Rows are points. The last column is the point's height on a tilted bowl or saddle (a function of degree 2), plus a little noise. Along how many of its main directions does it bend up, bend down or stay straight?
In the rows, 100 means zero.

Points:
93  94  125
195  93  5
70  102  117
99  51  116
104  107  118
141  38  80
105  98  122
99  29  96
50  57  99
109  105  117
Directions: 0 up, 2 down, 0 straight

Points, 11 rows:
153  162  137
108  126  114
145  148  129
95  143  133
90  195  194
37  77  143
93  112  110
59  105  139
109  116  107
54  104  145
110  139  121
Directions: 1 up, 0 down, 1 straight

Points:
143  137  42  99
141  120  140  84
131  141  129  87
61  107  65  132
123  139  85  98
184  127  147  90
88  131  67  111
164  127  105  93
62  74  25  161
79  96  51  131
121  147  89  96
137  84  182  70
121  81  150  86
71  155  43  123
16  45  61  195
118  116  79  105
Directions: 2 up, 1 down, 0 straight

Points (16 x 4):
64  163  131  181
142  71  115  83
138  97  81  92
154  64  108  74
92  10  6  112
116  139  78  137
145  107  72  102
116  44  126  96
153  168  113  195
93  95  18  106
78  47  78  100
96  79  106  100
109  83  42  90
115  124  135  137
121  30  33  80
152  61  83  68
Directions: 2 up, 0 down, 1 straight

Points (18 x 4):
109  131  67  108
100  33  81  66
71  140  49  141
135  45  39  64
41  98  53  109
50  180  81  157
67  90  100  84
142  93  98  82
98  133  134  72
80  17  186  9
123  22  124  75
60  113  75  113
81  43  60  64
75  75  147  49
79  58  137  53
116  45  62  74
109  92  180  32
133  76  128  76
Directions: 1 up, 2 down, 0 straight

Points:
65  96  75  118  90
92  111  171  152  90
5  121  90  31  5
63  95  88  174  73
154  66  115  93  119
50  47  145  70  34
50  118  83  70  71
39  62  131  88  37
96  120  56  60  112
139  77  150  130  123
82  165  73  99  88
143  87  174  175  129
113  26  97  60  97
173  65  120  148  128
44  180  80  132  29
45  27  98  72  54
114  81  73  145  122
71  36  144  131  74
31  121  52  106  53
74  73  78  92  100
97  94  108  36  94
69  98  93  110  91
117  126  163  131  110
43  64  120  128  52
Directions: 0 up, 2 down, 2 straight

Points:
149  85  110  102  63
97  97  91  136  94
125  47  95  84  101
70  122  78  142  49
61  77  145  90  160
97  102  116  72  115
78  113  71  110  57
89  28  142  88  117
97  111  53  66  51
81  93  81  195  116
83  58  125  57  167
107  63  74  143  119
62  53  137  86  152
81  141  111  115  80
99  52  48  116  132
101  64  107  90  115
68  128  70  153  31
90  74  190  89  162
96  96  96  129  96
90  49  15  128  150
74  125  141  93  146
82  115  107  141  93
114  134  64  146  42
Directions: 2 up, 2 down, 0 straight

Points (48 x 7):
145  153  77  62  63  125  117
88  129  104  68  73  105  107
95  142  99  142  58  109  93
57  175  100  105  161  130  5
144  132  108  68  106  89  89
73  77  90  157  64  73  48
142  77  121  91  78  119  84
132  99  124  86  103  86  85
84  31  113  83  104  59  64
91  143  101  133  104  106  77
39  104  195  129  63  79  79
97  58  119  102  104  89  86
112  68  132  55  128  122  70
80  118  121  111  41  41  48
137  117  120  119  85  81  77
112  42  58  187  98  117  54
94  141  96  106  119  107  81
109  127  170  116  95  101  85
102  123  114  52  107  83  102
74  80  103  96  118  100  91
131  114  110  100  22  98  86
83  37  80  50  88  75  64
113  170  106  106  75  119  104
117  112  42  122  74  149  99
149  96  94  80  111  67  77
89  60  56  105  72  122  93
114  100  88  73  54  100  99
126  70  144  124  95  86  71
90  148  63  123  43  147  108
96  142  101  165  61  118  82
86  80  146  105  72  63  70
158  93  85  107  104  94  75
143  117  69  157  115  78  25
132  137  161  57  95  108  77
143  87  54  91  107  100  91
165  33  85  74  143  110  65
124  98  80  146  126  165  52
148  86  102  89  93  83  79
125  149  60  112  83  75  74
150  90  67  127  127  67  44
100  117  130  98  86  76  93
108  86  70  118  80  65  65
100  40  93  137  75  133  91
130  51  113  132  127  141  71
83  102  43  124  74  85  65
102  104  117  170  96  64  45
73  137  61  70  105  123  92
79  91  102  48  92  49  81
Directions: 0 up, 3 down, 3 straight

Points (48 x 7):
138  52  140  90  132  100  143
85  46  61  129  133  116  29
66  144  134  109  103  115  110
149  141  123  85  99  25  148
75  118  107  145  108  96  76
78  120  102  97  132  111  100
141  112  74  144  125  111  87
105  100  23  131  107  156  86
134  46  130  50  66  44  195
146  60  84  42  155  109  165
71  119  104  69  122  109  115
85  111  147  112  103  121  111
85  90  148  108  111  150  117
103  74  86  80  97  81  103
41  108  118  177  121  149  57
119  124  101  128  55  98  84
96  88  116  115  132  108  86
102  100  108  113  126  126  85
107  91  105  111  90  116  79
55  61  134  141  64  39  95
132  73  87  101  77  98  90
71  134  92  122  74  167  94
96  69  127  83  111  50  142
96  86  62  91  149  65  123
118  153  113  120  68  133  78
93  55  157  49  55  126  182
105  131  139  96  128  113  116
78  72  5  113  99  74  107
95  101  151  93  170  107  157
86  111  60  111  96  67  94
124  149  112  118  105  60  110
53  79  131  114  99  155  97
75  92  139  126  127  111  93
126  145  123  154  111  83  115
178  169  125  54  59  129  21
84  106  105  92  43  190  126
178  125  99  54  115  85  106
87  130  94  83  73  121  81
115  159  126  89  155  98  123
110  132  70  80  137  147  95
66  150  96  161  104  157  94
70  126  129  62  121  110  130
127  63  52  71  184  63  177
139  122  150  70  55  89  119
107  149  125  67  93  125  80
111  106  102  101  69  76  94
109  54  95  136  95  63  66
104  35  170  103  58  80  159
Directions: 5 up, 1 down, 0 straight

Points:
92  91  158  84  155  61  166
169  118  111  76  92  99  115
46  101  86  117  148  98  127
78  91  102  108  140  160  124
99  70  91  103  118  113  106
114  110  78  108  96  68  90
84  94  78  66  132  122  100
109  110  120  108  113  82  108
137  155  120  116  94  83  117
120  88  130  91  80  85  134
127  124  160  57  93  77  168
97  128  55  119  85  161  106
96  115  120  96  130  76  113
72  103  126  122  130  75  128
117  90  122  87  79  100  125
100  128  84  111  63  100  99
131  114  136  98  102  117  115
112  92  127  96  92  91  121
60  128  132  91  118  104  128
117  115  93  139  104  51  109
103  76  46  137  134  128  124
151  134  130  113  79  106  124
51  109  106  92  101  143  116
128  98  72  78  95  67  84
102  66  78  106  138  82  89
120  106  129  119  68  67  141
86  60  100  115  103  84  114
86  92  131  78  97  153  131
38  69  125  126  75  112  172
138  116  82  95  136  161  108
126  115  66  111  152  9  93
79  39  115  41  149  111  176
86  86  70  103  5  134  195
122  71  130  128  55  117  157
121  147  97  57  119  80  81
105  91  117  62  96  76  125
147  130  59  58  84  131  69
133  109  116  86  101  132  104
107  142  99  42  100  128  68
73  98  68  150  154  111  124
Directions: 4 up, 1 down, 1 straight

Points:
94  90  88  97  105  63  111  119  127
128  98  74  76  119  105  97  102  114
108  104  43  129  72  83  145  79  187
153  111  72  73  145  56  66  167  169
111  83  137  117  138  57  103  81  125
78  65  119  98  122  114  115  68  88
79  143  126  92  81  144  81  111  132
76  77  126  103  109  96  116  94  94
107  58  87  76  125  97  76  124  118
112  128  60  135  117  92  109  114  151
80  115  105  92  129  91  90  106  116
50  103  70  97  124  97  89  123  141
84  146  111  102  60  59  80  125  133
84  126  104  15  101  67  86  35  112
143  113  96  106  137  92  106  114  114
50  100  72  140  134  106  140  62  138
146  102  90  132  99  141  115  80  131
113  142  118  132  98  146  88  127  130
100  143  70  130  111  86  112  124  152
80  104  126  118  64  85  96  113  125
118  123  74  104  105  111  73  95  140
77  135  119  113  49  113  94  97  144
90  71  77  137  81  119  127  85  113
95  107  102  103  112  70  134  85  130
78  80  109  110  119  42  83  97  152
75  101  80  129  55  123  130  100  144
70  152  77  86  111  92  134  56  176
102  128  51  61  96  115  124  59  137
94  74  96  77  128  88  88  117  106
106  105  58  76  115  72  55  126  160
120  92  103  65  118  91  98  96  98
102  106  86  123  135  68  148  123  129
99  100  79  129  103  87  102  99  140
134  84  94  117  97  131  102  86  117
87  115  109  97  134  72  90  147  119
103  137  147  124  139  81  138  68  140
150  121  169  77  104  109  64  103  80
65  74  85  100  106  88  91  92  128
155  96  158  132  105  107  101  112  103
124  87  84  76  162  79  46  94  159
79  94  129  99  96  60  95  113  115
149  76  123  99  111  119  74  90  124
100  89  126  98  117  91  75  96  109
150  142  153  96  82  118  97  81  96
121  103  120  94  82  127  104  94  98
59  98  111  124  74  93  87  119  148
52  97  128  101  120  92  74  67  146
97  78  65  92  109  95  109  103  113
137  112  112  121  134  116  76  137  121
58  92  66  91  125  101  136  126  107
86  71  87  83  130  114  115  143  76
92  103  87  132  136  121  151  91  87
91  124  66  75  104  36  91  77  162
84  103  88  113  87  72  129  102  141
104  91  50  128  115  90  91  83  154
84  145  111  76  86  67  105  84  122
23  86  132  101  107  71  84  94  168
110  72  115  149  154  135  132  145  29
92  109  113  107  153  91  87  84  122
97  118  127  100  107  92  103  39  133
108  8  103  110  45  97  109  107  110
114  70  124  93  132  64  79  109  115
121  107  102  72  65  65  85  116  102
79  61  112  124  56  79  67  195  195
51  85  151  92  119  101  111  122  99
139  98  105  51  120  115  153  154  74
104  127  109  49  74  130  136  91  99
Directions: 5 up, 1 down, 2 straight

Points (63 x 9):
123  116  89  93  114  95  120  135  82
122  104  69  123  122  87  130  85  54
118  117  112  106  33  110  55  83  52
101  101  137  123  85  87  110  100  71
155  81  88  149  81  95  120  87  51
88  123  124  63  112  132  63  74  68
169  130  139  114  81  103  98  66  25
82  99  150  80  122  89  74  69  70
149  93  102  178  117  117  115  114  43
30  121  150  125  113  99  75  146  27
145  49  140  75  75  83  91  92  74
117  95  120  91  104  102  96  75  76
85  103  84  138  122  99  118  107  73
87  156  117  102  112  140  51  133  48
100  109  114  116  68  116  124  138  78
88  121  119  71  79  70  115  101  67
86  9  110  127  89  154  106  115  95
123  73  126  128  87  145  91  53  42
59  113  37  106  107  63  68  86  75
146  132  75  73  93  73  44  43  51
63  73  106  148  107  125  58  137  81
121  71  67  32  124  106  46  121  82
113  85  88  94  168  100  59  125  95
85  108  103  115  66  53  106  80  61
124  122  85  112  60  105  117  95  58
115  124  83  111  162  121  46  88  63
122  92  70  61  72  111  81  56  65
86  44  99  129  42  126  78  120  102
64  83  97  110  134  121  129  83  55
108  79  150  94  75  78  100  78  70
161  84  145  91  73  146  97  83  38
38  118  77  126  63  94  70  91  38
104  100  76  94  88  132  99  82  70
88  79  160  71  108  75  61  90  74
79  113  96  113  92  111  115  133  79
109  98  84  28  122  79  93  136  66
85  120  60  85  166  96  88  114  79
114  85  61  105  47  133  74  94  69
103  108  40  129  112  128  89  114  64
80  104  157  114  89  50  90  83  53
100  98  158  63  79  73  127  116  48
123  71  107  83  117  99  115  104  81
63  116  98  82  113  90  12  111  94
92  81  86  104  63  125  131  108  78
87  143  66  102  158  57  118  75  52
5  179  80  95  146  100  71  71  11
80  49  83  32  22  86  110  59  61
90  114  81  110  129  102  72  89  87
69  90  84  100  122  101  174  113  39
105  120  123  118  100  72  76  104  85
155  105  100  53  123  149  102  114  24
78  92  68  163  79  126  108  86  36
142  114  129  74  102  70  103  96  64
38  60  115  97  85  106  47  165  80
75  85  97  138  78  104  117  117  81
113  119  122  100  127  102  109  130  75
66  108  82  91  145  114  114  94  63
155  121  100  60  58  178  97  104  23
87  19  156  100  95  120  71  106  80
54  81  105  57  93  66  93  99  90
56  29  76  91  118  130  103  133  103
103  79  100  74  112  135  78  142  83
125  65  137  112  34  68  33  48  47
Directions: 0 up, 5 down, 3 straight

Points (64 x 9):
81  61  104  107  36  70  116  100  44
63  105  115  91  68  90  111  123  95
113  86  76  132  118  148  127  35  64
90  88  107  84  74  82  99  137  101
93  100  85  120  51  75  105  94  76
83  5  132  98  104  128  129  100  5
43  132  114  68  19  107  114  129  80
78  73  120  82  123  78  96  106  83
70  126  62  95  138  154  64  99  75
123  131  83  103  90  86  84  104  101
75  66  114  98  66  66  46  82  44
76  121  121  71  48  43  111  123  72
95  130  82  68  149  103  89  47  54
70  103  101  95  76  72  138  126  91
76  97  164  65  106  61  88  88  46
124  91  83  86  75  53  96  68  68
105  68  96  91  108  102  133  74  74
92  89  87  139  119  154  66  130  69
129  112  39  47  75  99  102  62  59
105  91  77  122  115  126  89  90  95
97  102  56  73  101  121  86  82  85
118  99  120  146  79  102  95  129  86
138  91  80  93  100  97  84  98  107
83  103  103  81  158  89  95  127  101
116  92  65  111  106  140  70  107  94
103  132  103  141  90  121  48  83  70
112  155  112  65  131  84  45  117  80
153  66  122  102  159  104  96  113  85
143  104  111  64  74  90  101  116  83
101  133  108  83  71  123  98  42  42
121  52  132  45  135  60  110  62  22
99  78  90  91  124  127  108  41  58
128  150  61  79  109  118  96  78  85
126  90  121  64  112  48  113  70  45
89  91  109  134  97  110  110  110  83
117  68  126  124  104  69  126  111  76
123  111  92  125  86  91  69  59  90
89  74  71  116  73  118  73  83  71
123  93  58  94  112  90  128  79  95
87  105  125  80  99  122  107  84  69
124  97  112  99  69  60  135  89  68
95  144  137  118  118  75  54  126  83
144  90  99  104  123  102  24  99  84
109  57  120  94  118  105  70  120  82
108  127  66  109  106  75  122  111  99
64  83  94  124  86  139  101  111  63
97  40  129  106  155  119  140  119  42
82  142  80  103  94  115  104  113  102
139  121  70  58  122  66  99  82  70
86  108  82  109  124  91  83  87  94
73  101  94  120  73  110  101  92  75
155  127  112  113  78  121  102  139  90
57  111  92  100  139  93  78  103  98
93  71  90  106  137  75  77  119  94
96  97  96  94  110  119  89  145  111
105  120  89  113  95  74  79  139  109
99  60  65  108  91  107  126  120  88
104  122  61  135  105  91  112  74  90
137  140  66  126  77  69  94  75  90
67  95  114  107  89  110  131  62  43
56  135  155  78  87  74  90  112  87
86  114  101  96  52  62  85  112  81
98  125  90  111  91  97  102  87  92
95  57  100  94  51  109  139  158  63
Directions: 1 up, 7 down, 0 straight

Points (62 x 9):
89  170  125  89  84  149  105  110  92
108  91  29  123  137  104  115  148  48
116  118  158  104  127  90  40  90  45
65  143  94  107  105  100  91  69  66
130  160  128  75  75  103  43  60  29
83  74  60  140  124  86  111  114  61
81  66  97  51  109  81  151  101  83
85  82  131  120  49  130  111  110  90
115  140  99  101  101  93  103  84  81
60  78  88  127  91  131  98  78  74
101  68  119  157  118  100  107  84  78
90  83  65  142  114  77  92  51  42
143  92  84  126  73  70  51  131  38
128  103  117  131  134  91  120  113  83
128  98  98  118  73  69  103  125  68
97  120  56  109  101  85  128  155  76
88  106  51  120  62  133  107  141  78
144  79  106  147  166  158  79  115  37
122  44  98  127  67  66  106  117  42
142  81  120  117  88  131  106  113  84
63  133  73  114  130  114  106  104  79
126  95  134  100  75  119  98  123  94
117  79  92  60  108  83  43  57  15
106  82  133  79  107  134  119  67  89
113  118  72  128  132  112  71  115  68
104  98  144  108  77  81  93  153  87
111  108  75  85  124  124  107  121  99
62  45  89  71  64  101  113  30  6
79  105  55  111  127  87  122  103  68
94  145  128  94  96  62  108  122  77
83  129  101  125  97  122  134  25  47
121  109  195  106  152  120  121  124  81
95  98  60  124  147  129  91  69  56
85  85  76  82  87  99  129  86  79
146  90  136  77  134  56  118  87  50
58  75  73  93  74  126  126  109  87
133  149  121  127  88  134  131  105  87
76  117  81  55  88  113  73  18  7
78  122  121  101  100  107  135  70  93
100  91  145  115  72  128  55  67  56
79  127  129  83  94  88  96  50  65
116  117  95  97  32  49  114  124  42
53  83  77  142  98  105  83  93  69
70  105  129  99  134  100  121  74  98
91  148  93  147  112  118  89  105  73
87  91  121  100  85  111  65  111  85
123  88  141  67  95  110  127  70  84
146  43  66  86  75  68  117  74  7
66  86  107  98  103  101  129  121  115
65  99  87  119  81  116  71  120  81
115  108  88  74  92  103  106  144  101
87  59  93  87  135  127  71  105  67
85  113  73  129  118  85  107  124  78
93  113  61  79  128  47  59  117  17
104  115  103  119  97  94  93  77  81
137  57  76  85  74  105  99  51  31
130  103  140  88  90  119  59  130  71
136  126  93  84  61  118  119  69  77
101  97  110  116  90  62  138  120  81
70  89  132  68  130  135  102  83  99
85  93  111  155  83  98  128  146  89
129  97  121  122  127  64  89  113  65
Directions: 0 up, 6 down, 2 straight

Points (72 x 9):
99  117  88  120  117  137  64  80  115
87  66  134  126  92  136  96  30  134
135  114  143  74  121  142  76  76  130
32  91  85  41  137  117  69  97  158
79  132  46  93  79  42  48  86  139
141  109  79  100  99  103  51  88  107
111  96  74  88  89  109  107  67  98
88  93  125  127  139  119  119  125  128
101  122  122  78  92  84  60  69  112
75  94  102  52  93  110  120  66  118
120  119  69  68  96  80  121  140  121
65  132  95  127  69  88  89  165  153
91  133  135  93  137  88  131  136  150
123  130  99  111  68  108  115  95  106
74  116  80  63  83  59  146  135  145
48  105  109  132  47  108  134  112  148
138  84  109  81  90  85  110  126  113
68  84  100  77  75  98  133  119  125
111  94  128  93  150  124  71  114  127
79  90  55  139  97  122  62  90  127
94  70  190  91  101  77  92  73  155
47  78  108  63  62  126  46  82  138
64  133  162  72  63  90  93  110  154
113  103  99  91  73  74  94  120  105
105  104  148  123  103  132  81  97  117
69  68  133  124  121  40  97  86  148
70  79  123  52  118  93  78  112  130
80  64  97  134  120  112  131  70  118
140  118  136  150  49  100  70  54  145
56  58  50  80  106  70  46  77  152
75  76  116  106  86  68  91  149  139
52  87  80  89  115  95  88  107  121
71  143  79  129  80  55  141  159  171
78  66  91  103  99  88  98  57  113
105  74  142  75  96  98  103  121  121
102  77  81  104  118  87  53  92  110
121  131  120  118  126  103  103  88  112
105  101  57  160  85  74  98  80  127
156  89  60  71  142  91  120  101  126
97  80  84  84  96  86  111  154  131
34  85  122  40  123  195  109  91  195
94  105  64  105  144  102  60  138  137
136  108  135  105  156  97  67  84  130
129  131  105  159  92  118  114  103  127
129  131  119  99  39  117  91  130  126
67  72  70  95  95  38  100  49  145
114  86  85  105  81  128  85  88  99
132  107  90  82  70  122  105  84  101
123  110  98  96  106  148  96  64  113
87  107  81  49  109  103  142  115  126
93  104  123  117  117  113  100  105  109
147  106  60  79  104  101  93  108  108
93  101  99  67  99  105  26  87  118
101  65  124  97  97  128  150  55  124
99  114  85  113  117  118  130  81  107
161  120  103  117  110  34  97  146  153
114  79  99  68  149  129  121  124  135
110  114  87  88  120  97  104  121  107
123  83  99  119  85  142  72  86  109
89  124  91  121  141  119  93  84  116
161  88  120  84  128  121  112  73  120
110  78  151  44  72  118  123  136  151
150  56  77  139  106  79  107  186  195
139  89  143  149  90  138  87  115  132
105  58  93  77  103  128  79  41  121
76  60  124  45  70  75  112  137  155
78  140  99  56  85  97  173  126  158
76  106  92  75  77  118  62  93  107
90  71  98  137  112  161  79  92  126
111  36  96  109  77  96  80  78  119
144  119  136  102  144  82  70  141  149
129  148  92  83  123  109  139  131  137
Directions: 8 up, 0 down, 0 straight

Points, 71 rows:
108  50  39  102  129  80  105  109  81
131  78  122  141  97  80  90  80  58
151  98  62  128  135  109  96  112  56
78  53  123  121  95  109  133  101  92
81  117  131  86  131  116  126  35  95
122  100  93  121  144  58  91  131  74
69  91  89  111  114  54  114  138  90
101  25  129  130  113  107  131  94  81
108  132  68  44  48  71  137  98  82
142  106  114  109  73  61  69  85  41
91  94  81  120  85  101  105  61  86
100  78  116  62  82  95  76  79  93
94  73  71  118  58  104  118  92  77
134  63  68  127  89  102  151  119  50
137  86  92  89  26  141  39  121  75
128  102  145  95  147  52  78  82  60
63  84  109  80  86  86  112  118  104
97  112  93  104  110  71  140  95  88
44  141  105  84  40  105  77  93  117
106  84  56  85  117  91  86  70  88
158  72  137  61  75  107  56  129  53
100  95  94  143  88  89  108  60  72
54  89  72  94  145  61  117  147  98
29  97  97  123  95  98  111  157  84
97  89  110  28  118  146  137  97  79
93  42  91  108  108  74  94  146  84
95  124  90  93  120  153  70  117  86
88  85  108  130  91  79  164  143  61
178  66  145  43  112  109  76  156  37
76  69  95  70  83  180  64  133  94
72  102  99  102  102  55  87  111  99
79  138  75  83  134  132  79  48  89
124  136  125  100  101  112  133  120  69
47  101  125  132  162  60  90  104  107
47  110  76  126  77  116  142  153  68
87  114  64  195  83  79  77  105  33
145  96  88  97  66  57  124  102  41
119  150  102  115  55  81  52  61  52
103  75  85  73  126  92  94  117  99
49  119  22  141  51  113  112  70  59
96  102  120  104  59  124  131  100  88
113  120  118  82  154  111  44  130  75
104  123  74  70  52  85  148  172  59
91  94  115  124  107  145  95  77  94
88  106  78  161  93  106  78  102  72
90  89  104  129  106  118  95  81  95
112  35  84  94  141  113  112  99  88
26  22  116  69  46  89  104  82  86
28  90  102  100  154  81  81  132  108
83  139  144  172  68  79  161  101  51
90  70  91  121  67  138  122  85  85
91  111  121  103  58  84  110  121  84
41  95  157  115  98  100  86  103  114
113  96  151  123  79  89  125  119  67
110  69  102  55  96  123  135  52  79
113  80  74  145  82  102  148  172  40
49  91  57  67  69  99  73  74  111
112  89  99  127  30  75  68  91  49
34  143  88  91  58  44  105  137  89
90  79  44  73  182  129  108  95  81
160  142  53  133  108  107  73  140  36
184  97  149  109  124  143  84  95  28
61  102  95  118  113  114  119  93  103
63  117  70  51  66  108  99  37  111
93  50  141  85  103  64  44  68  76
64  114  103  78  67  15  160  111  68
120  80  111  139  71  19  62  49  5
98  124  141  62  96  126  135  91  86
127  87  167  131  119  107  127  125  60
83  141  74  85  108  73  96  167  83
70  121  108  106  127  42  64  100  96
Directions: 0 up, 5 down, 3 straight
